Each point is reached from the start by the listed moves, each made 0, 1 or 2 times, or once backwards (-1), plus a little noise. Is the number of moves made odd or even? Then give how often each move was made.

Moves:
(1): [-9.7 -7.3]
(2): [  7.3 -10.2]
Start: [-3.4 -0.2]
Points:
[ 20.5 -13.1] -> odd (-1, 2)
[-0.6 17.1] -> even (-1, -1)
[-15.9 -25.5] -> odd (2, 1)

Moves:
(1): [ 5.5 -2.0  6.6 11.4]
(2): [-0.4 -2.3  8.3 -9.6]
(3): [-13.0  -1.2  -1.8   6.2]
(4): [ 0.3 11.6  5.3 -7.3]
Start: [-1.9 -2.5  1.2 -3.2]
Points:
[-21.3   8.6   7.0 -24.7] -> even (-1, 1, 1, 1)
[-10.9  13.4  35.6 -19.4] -> even (1, 2, 1, 2)
[ 4.3 21.2 10.0  2.8] -> even (1, -1, 0, 2)
[  7.5 -20.7  17.1  17.6] -> even (2, 1, 0, -1)
[-21.1  -3.4  -3.7  30.4] -> even (1, -1, 2, 0)

Moves:
(1): [ 8.1  0.5 -8.4 -6.5  0.8  2.4  1.2  3.8  7.8]
(2): [ 4.2  4.0 10.1  9.0  0.5  7.0  1.9 -2.0  8.4]
(3): [ 4.4  1.6 -0.9  1.7 -1.1  2.9  9.4 -2.9 -2.3]
(4): [-8.0 -8.8 -2.4  1.8 -0.1  8.5 -3.6 -4.9  0.7]
(5): [  5.6  -6.1   3.7  16.3  -4.7 -14.6   5.7  -4.3   9.2]
(6): [-4.4 -4.9  8.0 19.5  4.5  6.5  1.7  2.3  0.6]
(7): [ 8.8  4.3 -1.8  0.5  1.9 -5.5 -5.1 -8.2 -3.5]
(8): [ 0.2  5.8 -5.9  3.2 -3.6  0.3 -1.4  4.4 -3.7]
(9): [-4.9  5.3 -6.3  0.4  1.5 -3.2 12.0  4.0 14.0]
Start: [ 2.1  1.6  3.8  4.7 -9.0  0.1 -1.9 -4.4 -0.1]
Points:
[ 27.4 -26.1   9.9  28.5 -14.0 -19.6  -7.2 -31.1  13.7] -> odd (1, 0, 0, 1, 2, 0, 1, -1, -1)
[-22.0 -15.8   5.8  21.5 -16.1 -33.7  24.3  -8.8  48.1] -> even (-1, 0, -1, 1, 2, -1, -1, -1, 2)
[-24.0 -17.5   3.4  24.3   0.1  42.0  14.2   5.5 -16.8] -> even (0, -1, 2, 1, -1, 2, -1, 0, 0)
[ 21.5  40.9 -13.8  -1.2 -11.9 -17.0  30.1  -3.1  25.3] -> even (0, 1, 1, -1, 0, -1, 1, 1, 2)
[ 29.2   2.2 -16.2   8.1 -30.0  15.3  11.6  -2.7  10.6] -> even (2, 1, 2, 1, 1, -1, -1, 2, -1)

Moves:
(1): [ 5.1  1.3 -3.6  2.7 -3.6 -8.1 -3.7  3.5  0.4 -9.1 -2.2 -1.2  8.8  2.3
  1.3]
(2): [  4.6   1.2   5.3  -0.5   4.4  -5.1  -0.8 -11.4   1.4  -4.8  -0.8  -4.1
   8.0   6.4  -2.5]
(3): [-10.4  -5.3   6.9   5.4   5.0  -7.0  -9.7   4.0  -3.3  -0.5  -0.4  -1.9
  -1.9  -4.4   2.0]
(4): [  4.8  -8.9  -7.4  -6.0  -6.1   0.2  -0.3  -1.9  -0.2  -0.1   3.6 -10.2
  -2.4   5.5   2.6]
(5): [ 7.2 -0.4 -2.8  5.1 -2.6 -0.9  4.2 -2.7 -5.9  0.2  1.8 -9.8 -0.2 -2.2
  3.5]
(6): [ -3.6   5.0   3.0  -0.7  -5.2 -11.4  -4.5   5.4   1.0  -5.1   4.7  -2.1
   1.3  -3.6  -2.0]
(7): [  2.6   4.1  -6.7 -16.5  -2.4   5.1  -3.5   5.9  -5.8  -5.7   5.0  -3.7
 -19.8   1.8  -0.7]
(8): [  1.5  -2.0   5.6   3.4   6.1   0.3 -11.2  -2.9   6.9  -5.8   3.7  -1.1
  -8.1  -2.6   2.8]
(9): [  0.1  -9.0   3.2   2.4   5.0  12.2  18.9  -4.9 -10.0   1.8   3.2  -1.2
   3.2  -6.9  -1.7]
(10): [  2.7   2.9   2.9   4.7   0.9  -2.1 -11.3  -4.0   0.9  -1.2   6.1   5.2
  -1.3   1.6  -5.1]
(11): [ -4.1  -9.2   4.7  -7.2  -8.1  -0.7  -5.9  -1.5  -3.6  -1.4  -6.0  -6.2
 -10.0  -0.5   6.0]
(12): [-6.7 -1.0  0.9  5.3  0.3 -1.9  1.3  4.0  1.0  2.3 -6.0  0.3  1.6 -4.8
 -4.7]
Start: [  1.5  -4.2  -0.4  -6.3  -4.3   1.1   8.0  -7.4  -1.9 -11.8  -0.6   3.8
  -3.5   0.5  -3.8]
Points:
[-20.6  -8.2   1.8 -27.8 -32.7 -35.5 -26.9  18.6 -11.1 -32.3   4.8  -7.9
 -17.9  -1.0 -14.3] -> odd (1, 0, 1, 1, -1, 2, 1, -1, 0, 1, 1, 1)
[-47.8 -18.8  31.2   2.7   1.3 -37.6 -53.0  18.9  20.1 -27.4 -19.1  -3.8
 -30.7 -20.0   3.2] -> odd (0, 0, 2, 0, -1, 1, 0, 2, -1, -1, 1, 2)
[-16.7  -4.4   3.3 -11.9 -21.9 -43.6 -12.2   8.8  -1.6 -24.0 -23.9 -13.9
  11.6   4.4  -0.4] -> odd (1, 1, 1, 0, 0, 1, 0, -1, -1, -1, 1, 1)
[-20.7 -31.4  21.0  -5.7   6.0 -12.5 -39.4 -16.9   6.5 -10.7 -12.3 -16.8
 -29.9   3.3   6.6] -> even (-1, 1, 2, 1, 0, -1, 0, 1, -1, 0, 1, 1)
[  7.9  13.9 -16.7 -28.6 -35.8 -15.9 -12.5  26.3 -27.7 -37.9   5.9  -3.0
 -34.1  -5.1  -2.9] -> odd (2, -1, 0, -1, 1, 1, 2, -1, 0, 1, 1, 0)
[ -6.7 -25.3  17.7  10.0   0.2   1.2  18.0 -22.3 -18.1  -6.3  20.7  10.6
  22.9  -5.4 -15.5] -> odd (0, 0, 1, 1, -1, 1, -1, -1, 2, 2, 0, -1)
[-16.2  16.9  -6.9  -0.7  -8.0 -19.2 -11.2  22.5  20.2 -10.8   0.2  23.4
  -2.8  -5.3 -16.1] -> even (0, -1, 0, 0, -1, 1, 0, 0, -1, 0, -1, 1)
[-23.7 -50.8  17.9 -19.4  -2.2   1.6 -15.0  -2.9 -22.3 -25.7  17.9 -21.3
 -42.7 -16.3  -5.9] -> odd (0, 0, 2, 2, -1, 1, 1, 1, 2, 1, 1, 1)

Moves:
(1): [ -3.7  10.9   6.8  -0.6   2.3   1.2   2.8  -1.4   4.2 -13.6  -0.5  10.3
   1.6  -8.0  -1.0   8.4   0.8   1.5   3.1   0.4  -4.7]
(2): [-10.5   0.4   4.1   7.9   2.1   1.6   5.2  -2.0  -1.7   1.1   2.5  -9.9
   0.4  -5.7   9.9   1.0   8.0   6.1  -4.5   1.7   0.9]
(3): [ 7.6  7.5 -7.7 -0.1  2.2  5.4 -0.8 -4.0 -1.2  9.8 -0.7  2.1 -4.3  6.8
 -1.0 -0.4  1.3  5.1  7.1  6.6 -4.8]
(4): [ 9.8  3.1  0.0  0.0  0.8  3.1 -7.4  3.2  7.1  0.5 -0.6  7.1 -4.1 -3.2
 -0.2  1.3  0.8 -2.8  0.7  1.9  0.5]
(5): [  0.9  -3.2  -8.4  -1.6   2.0  -5.6   0.5   7.3   2.7  -0.5  -1.8 -14.3
  -1.9   3.6   9.9   3.7  -2.0  -4.3   7.1  -2.0   0.3]
(6): [ 0.9 -2.8 -0.8 -0.8  3.4  1.6 -0.7 -2.6 -5.8  0.0 -0.5  0.6  3.7 -3.6
  1.8  1.3 -7.0  2.8  0.5 -5.1 -1.6]
(7): [ 0.9 -1.0 -8.7  1.0  4.9  6.1  4.5 -5.9 -1.9  1.4 10.3 -4.6 -6.8  7.0
  0.8  6.2  1.5  4.3 -9.2 -4.2  4.5]
(8): [-3.4  4.6 -0.2  0.7 -5.1  1.0 -1.2 -4.3  1.1  3.9  0.0  7.0 -3.7  1.1
  4.8  2.5  2.9 -0.2 -2.6 -4.9 -2.9]
(9): [-2.7  0.8 -2.9  3.6  2.9  1.7 -2.8 -5.2  4.4  2.0  4.9 -1.9  1.4  6.8
 -6.4 -5.3 -8.5 -5.2 -0.3  1.9 -2.2]
(10): [ 6.3 -2.6  1.1 -0.5  1.0 -0.6  5.7 -4.2 -3.0 -2.6 -4.9  2.1 -1.0  1.0
  6.3 -1.5 -4.2  0.6  2.2 -4.4  2.8]
(11): [ 5.2 -6.5  3.4 -1.6 -6.6 -5.6  0.2  3.4  2.8 -2.5  2.6 -2.7  6.2  0.1
 -4.4 -3.1 -1.1 -2.2  0.5  8.4 -6.9]
(12): [  1.5   4.9  -1.8  -9.2   3.8 -10.1  -2.6 -13.1   3.8   0.9   2.4   5.1
   2.1  -1.0   2.7   2.4  -0.5  -6.6   6.5  -0.8  -6.3]
(13): [-2.9  2.0 -3.1  2.4  1.5  1.2  8.5  5.6  2.8  4.9 -9.3  7.1  3.9  7.4
 -1.9  5.0 -3.7 -1.2 -4.4 -3.9 -3.6]
(14): [ 0.7 -2.8 -8.4  3.8 -1.9 -3.9  1.3  1.2  3.2  2.9  6.9  5.9 -4.5 -0.7
  0.5 -6.8 -5.9  0.9  3.9 -2.6  3.4]
(15): [-1.1 -6.7  6.5 -5.4 -4.1 -3.5  4.8 -4.0 -4.0  6.6  8.1  2.6  2.7  6.9
  3.5  3.8 -1.9  2.9 -0.5  2.3  1.4]
(16): [ 3.7  5.2  3.2  3.9  1.5 -2.8  4.9  2.5 -0.6  5.9  6.6 -0.9 -1.6  0.4
  1.6  0.6 -4.2 -2.6  3.5 -5.7 -4.4]
(17): [ 0.7 -6.1  1.8  0.0  3.3 -3.9 -3.1  5.6  5.7 -0.8 -4.7 -0.3  4.0  6.1
 -3.3 -2.5  5.2  1.6  0.9 -0.7 -4.8]
(18): [ -3.8   2.3  -3.1   1.3  -5.1   0.3   4.1  -4.0   0.2  -1.1   1.8  -7.2
   9.1   5.1   3.1 -10.4  -0.1   6.5  -6.1  -3.8   5.7]
(19): [-2.0 -5.0 -0.1  0.0 -2.0  5.4  6.0 -2.4  6.6  6.4  5.2 -3.1 -1.2  0.9
 -1.5  2.4 -4.1 -1.8  0.3 -2.3  1.9]
(20): [ 1.1  5.2 -3.9  5.1 -0.9  0.8  4.2 -2.8 -0.7  4.4  2.4  5.1  1.4 -2.0
  1.1  3.5 -0.1 -1.1 10.9  0.7  0.5]
Start: [ 0.1  2.9 -2.1 -2.7 -0.5  3.7 -3.0  2.5 -0.6 -5.3  6.5  1.7 -0.4 -1.9
  1.4 -0.7  7.2  7.4 -1.1 -3.0  5.6]
Points:
[ 12.5  57.3 -20.6 -15.1  13.0   2.5  -6.3   2.4  22.0  -2.2 -37.9  64.5
  -6.7  -1.9   0.5  37.3  -6.8 -10.1  40.2 -10.9 -46.1] -> odd (2, -1, 2, 0, 1, 1, -1, 2, 0, 0, 0, 1, 2, 0, -1, 0, 0, -1, 0, 0)
[ 17.6  -5.2 -64.5  32.7 -13.5  22.8  43.6  -3.1   0.1  44.7  27.4 -13.1
 -45.2  30.6  26.5   4.9  -3.1  16.7   6.1  -4.8   7.8] -> even (-1, 1, 2, -1, 1, -1, 2, 2, 0, 2, 2, -1, 1, 2, -1, 0, -1, -1, 1, 1)
[-18.2  12.6  10.9  -7.0  18.9   2.5  16.3   9.9  17.8 -10.6   4.3 -31.9
   8.4  18.4  31.9  21.8  21.9  24.1   5.8 -14.9  -9.6] -> odd (2, 1, 1, 0, 2, 0, 0, 0, 0, 0, -1, 0, 0, -1, 1, 1, 2, 1, 1, -1)
[-23.8  -7.4  11.9 -21.8  17.2 -22.5  44.0 -47.6 -14.2 -30.6  37.6  -2.0
  43.6   5.3  37.2  23.3  11.3  42.7  -7.4 -34.9   8.1] -> odd (2, 1, -1, -1, 0, 2, 2, -1, -1, 1, 0, 2, 0, 0, 2, 0, 2, 2, 0, 1)
[ 45.6 -19.2 -16.1 -28.1  -3.4  -9.6 -16.1 -46.8   0.7   5.1  18.7  36.8
   4.5 -11.0  -0.8 -17.6 -25.6  -5.3  29.5  -8.3   6.6] -> even (-1, -1, 0, 1, -1, 2, 0, 0, 0, 2, 1, 2, -1, 1, 0, -1, 0, 0, 1, 1)
[ 43.4  38.2 -32.7   5.3  14.8  41.8 -29.7 -13.4 -17.7  18.2  25.9  24.8
 -35.4   6.0   1.1   3.4 -13.9  17.8   7.7 -10.8   7.4] -> even (0, -1, 2, 2, 0, 2, 1, 1, 1, 0, -1, -1, -1, 0, 0, 1, -1, 0, -1, 0)
[-16.3  -9.8 -23.3  18.8   6.0  -2.2  10.2 -14.8  16.4   4.2   5.7  -3.0
   3.5  41.1  40.0 -12.1  10.1  23.5 -21.1 -20.3   8.2] -> odd (0, 2, 0, 1, 1, 0, 1, 2, 2, 2, 0, 0, 1, 1, 1, -1, 2, 1, -1, 0)
[  2.7  23.3 -23.5   1.0 -19.4 -10.9   5.4   5.0 -13.0  15.1  15.5   8.8
   6.5  -6.1  23.5  -3.3   7.8  17.5  38.9   8.1  11.0] -> even (0, 0, 1, 0, 1, 0, -1, 0, -1, -1, 0, 0, 0, 1, 1, 0, -1, 1, -1, 2)
[ 23.6  52.3 -42.6   3.1  -0.6  18.6  31.2 -66.2  15.5  27.0  28.6  16.1
  -0.3  26.5  23.7  10.2 -10.6  -2.7   6.4 -30.1  -5.8] -> even (0, 0, 1, 1, 0, 0, 2, 2, 1, 2, 1, 2, 1, -1, -1, 1, -1, 2, 1, 2)

Moves:
(1): [ 5.3  1.0  5.0 -5.1 -2.7  0.6 -2.9  1.4  1.0  4.5 -0.6  2.5  2.3 -3.0
  4.5  1.7 -3.8 -0.9  1.8  6.8 -2.4 -0.1  7.5 -8.5  1.6]
(2): [-1.3  1.7 -1.1 -7.5  2.5  6.3 -3.2 -2.2 -7.9 -4.5  3.2  0.8 -3.2  5.9
  2.0  1.5 -0.7 -1.1 -3.6 -3.6  0.4  0.1 -6.7  2.2 -8.5]
(3): [  5.8   0.4  -2.0   3.1   2.5   5.2  -5.5   8.5   5.4  -0.9  -3.7  -1.9
   2.9   0.1  -2.8  -3.4  -5.8   8.2   0.7  -4.8   2.2   8.2  -0.6  -1.0
 -13.5]
(4): [ 2.8  4.8 -3.1  0.1 -7.0  0.5  3.8 -3.0  1.1  1.1  4.0 -1.0 -2.0  2.7
 -0.1 -1.9 -1.8 -5.8 -3.8 -4.7  4.7  3.2 -7.1 -6.1  5.0]
(5): [ 0.1 -1.9  4.4  3.4  4.6 -2.8  7.2  0.1  6.0 -6.1 -3.5 -1.8  0.3 -1.8
 -3.2  7.4 -9.8 -5.7  1.4 -4.4  0.3 -2.4  0.0 -1.7 -1.9]
(6): [  4.6  -4.3   7.8  -3.0   0.8  -6.5   5.8  -3.1  -2.4   4.1   8.2   0.1
  -1.3   0.4   6.0 -11.5  -1.4   1.8  -3.9  -3.8   3.8   0.2  -2.0   3.3
  -3.9]
(7): [-5.6  1.1  2.4 -0.8  1.1 -0.2  3.5  0.1  6.7 -7.5 -7.9  1.9 -0.3  1.4
  9.2  3.4  4.5 -8.3 -0.9  4.8  0.8 -1.6  2.6  4.2 -6.0]
(8): [-0.6 -2.8  0.3  0.0 -2.5 -2.5  1.9  2.1  0.0 -7.0 -2.5 -1.1 -4.5  1.1
  5.2 -1.5 -0.2  2.3  1.4 -5.3 -1.9  1.2  3.4  3.2  3.8]
(9): [ 2.7  7.0  4.6 -1.2  3.3 -3.4 -1.5  1.8  5.0  0.2 -3.4  1.1 -6.2 -0.5
 -0.7 -0.9  0.8 -3.4  1.1  1.5  8.4  1.1 -3.5  3.2  1.9]
(10): [-3.3  6.8 -2.2 -0.9  0.5 -3.8 -1.1 -0.3  2.3  2.5  0.6  1.4  3.4 -0.3
  0.0  0.6  0.9  6.7 -5.6  1.4 -8.3 -1.7  4.3 -3.7  0.2]
(11): [-1.9 -1.0 -3.0 -0.5 -0.2  5.1  2.8  0.7 -3.1  0.4 16.5 -0.9 -7.6 11.1
 -0.1 -1.3  1.1 -1.2 -3.6  7.9  2.1  5.4  8.9 -2.5 -9.1]
(12): [ 2.3  2.8 -4.8 -5.6  1.2 -0.4 -6.5  4.8  4.2  4.6  7.5  1.6  2.4  1.0
  0.3  1.8 -5.5  1.0 -0.1 -9.8  5.8  1.2 -3.9  1.8  9.0]
(13): [ 4.3  1.5 -9.2  4.2  4.5  2.6 -2.0 -7.6  0.1 -0.6 -2.9  0.2  0.4  1.1
 -3.5 -1.6  0.9  1.4 -2.5 -1.8  1.2 -3.6  8.2  1.5  1.5]
(14): [ 1.2 11.9  5.0  0.7 -1.4  6.0  0.1  5.7 -1.6 -0.3  3.1 -2.6 -4.2 -1.7
 -5.1 -0.4  8.7 -8.2 -7.0 -5.4 -8.3 -1.5 -5.3  3.9 -2.5]
(15): [ 0.3  0.7  1.2  2.9 -4.1  3.6  4.2  4.1  3.5 -5.5 -0.9  4.2 -4.1 -2.7
  2.7  1.0  7.7  2.9  0.9  1.7  2.2  4.0 -1.3 -2.8 -5.7]
(16): [ 3.9 -1.1  3.7  1.9 -5.8  6.7 -2.6 -0.6 -6.5 -2.7  1.9  1.9  2.2 -3.5
  7.8 -2.6 -5.1 -2.2  1.6 -0.7  0.6  2.2  4.4  6.9  1.7]
(17): [-0.2  0.7  2.6  2.9  3.1 -3.3 -4.5 -1.2  2.4 -1.7  1.4  1.5 -1.0 -5.1
 -1.9 -2.6  2.0  0.5 -3.3  1.6  2.5  4.5 -7.2 -4.6 -3.7]
(18): [-0.4  0.9  4.4  3.8  0.9 -3.4 -4.7 -1.0  2.2  0.3  1.0 -2.9 -4.0 -1.2
 -0.3  0.6 -1.3  1.8  8.0 -3.6 -0.3  0.1  1.0 -4.0  1.8]
(19): [ 2.0  1.5 -3.1  4.0 -6.8  0.0  3.1 -2.2  0.7  4.4  2.6 -3.2 -1.7 -3.9
 -6.1  0.1  0.7 -7.6 -1.8 -2.4 -5.8 -3.1  0.5  4.4 -3.3]
(20): [-2.5  7.1 -1.5 -2.0  0.0  6.2  6.2  1.9  2.8  0.1 -2.6 -3.1  0.5 -4.4
  2.9 -5.4 -3.6 -2.5  3.9 -0.1 -1.7 -2.3  3.9 -0.4 -0.1]
(21): [ 3.7  0.6  0.0  3.1  6.3 -3.3 -3.2 -2.7 -2.6 -3.8  3.8 -7.4 -3.6  1.1
  6.8  1.2  2.7 -2.6 -5.0  1.8 -2.0 -7.5 -3.7 -3.4  0.3]
(22): [ 3.2 -4.4  1.0  1.0 -1.6  2.5  0.6 -5.1  3.9 -8.2  1.1 -4.8  2.8 -2.6
  0.0  1.3  2.0  1.3 -3.8 -1.1  0.3 -2.8 -1.4  1.3 -4.1]
(23): [  3.5  -7.2  -6.6   6.7   5.7   6.4  -0.8   0.8   3.7   4.9   1.8   4.0
  -0.7   3.0  -0.1   1.3   2.1   1.6   7.1  -0.4 -11.2  -5.4  -8.6   0.3
  -3.2]
(24): [ -4.5  -4.3  -3.7   6.4  -7.7  -1.4  -4.2  10.8   7.3  -8.1   0.0   4.5
  -1.0  -1.4  -9.3  -5.6  -2.7   1.1  -1.3   3.3   4.0 -11.9  -2.2  -2.3
  -4.0]
Start: [-4.0 -5.8 -5.2  4.3 -1.0 -5.6  5.4 -3.6  2.0 -1.5 -5.5  1.8 -3.7 -1.0
 -1.9 -3.4  2.8  6.7  4.3 -2.5  1.4 -1.4  9.0 -5.4 -4.9]
Points:
[ 12.4  25.9 -41.2  18.0 -17.1 -16.8   5.9  16.1  45.6  -8.1  26.4  -3.2
 -42.4  14.8  10.3 -27.2  12.0  22.3 -16.3  11.8  22.1  -0.2  31.5 -45.4
  -9.9] -> odd (1, -1, 1, 2, -1, 0, 0, 2, 2, 2, 2, 1, 1, -1, 2, -1, 0, 0, 1, 1, 2, 0, 0, 1)
[ -1.6  32.5   3.3 -12.3  -3.2 -12.6 -27.3   5.9 -18.1 -30.1 -25.0   5.1
  -5.8  -4.1  41.9 -20.4   4.4   2.9 -31.6   0.0  -5.3 -26.1  26.8   9.8
  16.7] -> even (1, 1, 0, 0, -1, 0, 1, 2, 1, 2, -1, 0, 1, 1, -1, 2, 0, -1, -1, 0, 2, -1, -1, 1)
[-19.4  -6.9 -44.3  33.9 -12.5 -15.0   1.1  10.5  33.1 -36.1  26.0   0.7
 -31.0  26.5  10.8  -8.3   4.7   3.2  -1.1   2.1  44.3 -22.0  46.3 -24.2
  -5.6] -> even (-1, -1, 0, 1, 0, 0, 2, 0, -1, 0, 2, 2, 2, -1, 2, 0, -1, 2, 0, 0, 2, -1, -1, 2)
[ 28.3  37.4 -33.0  43.3   1.6  25.9   5.9  13.7  29.0  16.2  -7.8 -20.3
 -24.4  -4.1 -22.9  -3.9 -14.6 -26.8  20.9 -70.6 -33.2  10.3 -10.5  17.8
   6.1] -> odd (-1, -1, 2, 2, 1, -1, 0, 2, 1, 0, 0, 1, 1, 2, -1, 1, 0, 1, 2, 1, 0, -1, 2, -1)
[-10.9 -11.1  -8.3   2.9  15.2  14.7  12.4   4.2  16.7 -17.5   0.2  11.8
 -17.9   6.0  -7.8 -21.6  38.8  21.6  -7.6  16.3 -10.7 -28.8 -42.5   9.5
 -68.7] -> odd (-1, 2, 0, -1, -1, 1, 0, -1, 2, 1, 0, -1, -1, 0, 1, -1, 0, -1, 0, 1, 0, 2, 2, 1)
[-10.1  13.2  23.1  23.8  -3.1 -16.7  -8.3  70.9  54.9 -21.0  21.6  17.9
 -51.7   3.8 -41.9 -21.5  10.0   0.0  -8.1 -10.3  25.1  20.3 -15.0  -3.6
 -77.5] -> even (0, 0, 2, -1, 1, 1, 1, 1, 2, 0, 2, 1, -1, 2, 1, -1, 2, 1, 1, -1, -1, -1, 0, 2)
[ -7.1  60.7 -14.0   8.0  -0.7   9.2  28.4  -5.1  15.2 -31.8  36.9 -41.9
 -46.6  14.6 -27.4  -0.6   1.5 -41.4 -45.5 -18.9 -19.2 -43.0  18.9 -16.7
 -47.9] -> odd (0, 2, 0, 1, 2, 0, 0, 0, 1, 2, 2, 0, 1, 2, 0, -1, -1, 1, 2, 2, 2, 1, -1, 1)
[ -2.6 -27.4  -1.4  18.8   1.8  19.2 -26.7   4.0   0.7  -7.3  34.2  12.2
  -0.9  -8.5  14.6 -32.9  -2.1  25.6  20.9 -18.5  -2.6  -7.4 -40.2  -4.6
 -26.7] -> even (-1, 1, 0, 0, -1, 1, 0, -1, -1, 0, 0, 1, -1, 0, 0, 2, 2, 2, -1, 1, 0, 1, 2, 1)
[ -2.4  55.0 -15.2   3.5 -33.3   3.8   6.0   5.9   8.1 -23.2 -32.7  -2.0
 -12.9 -20.3 -14.6   1.5  -8.6 -61.1 -28.8  -7.8 -21.6 -63.9  35.0   6.9
  19.3] -> even (2, 1, -1, 1, 1, -1, 1, 1, 1, 1, -1, 0, 2, 2, -1, 1, -1, -1, 2, 1, 1, -1, -1, 2)
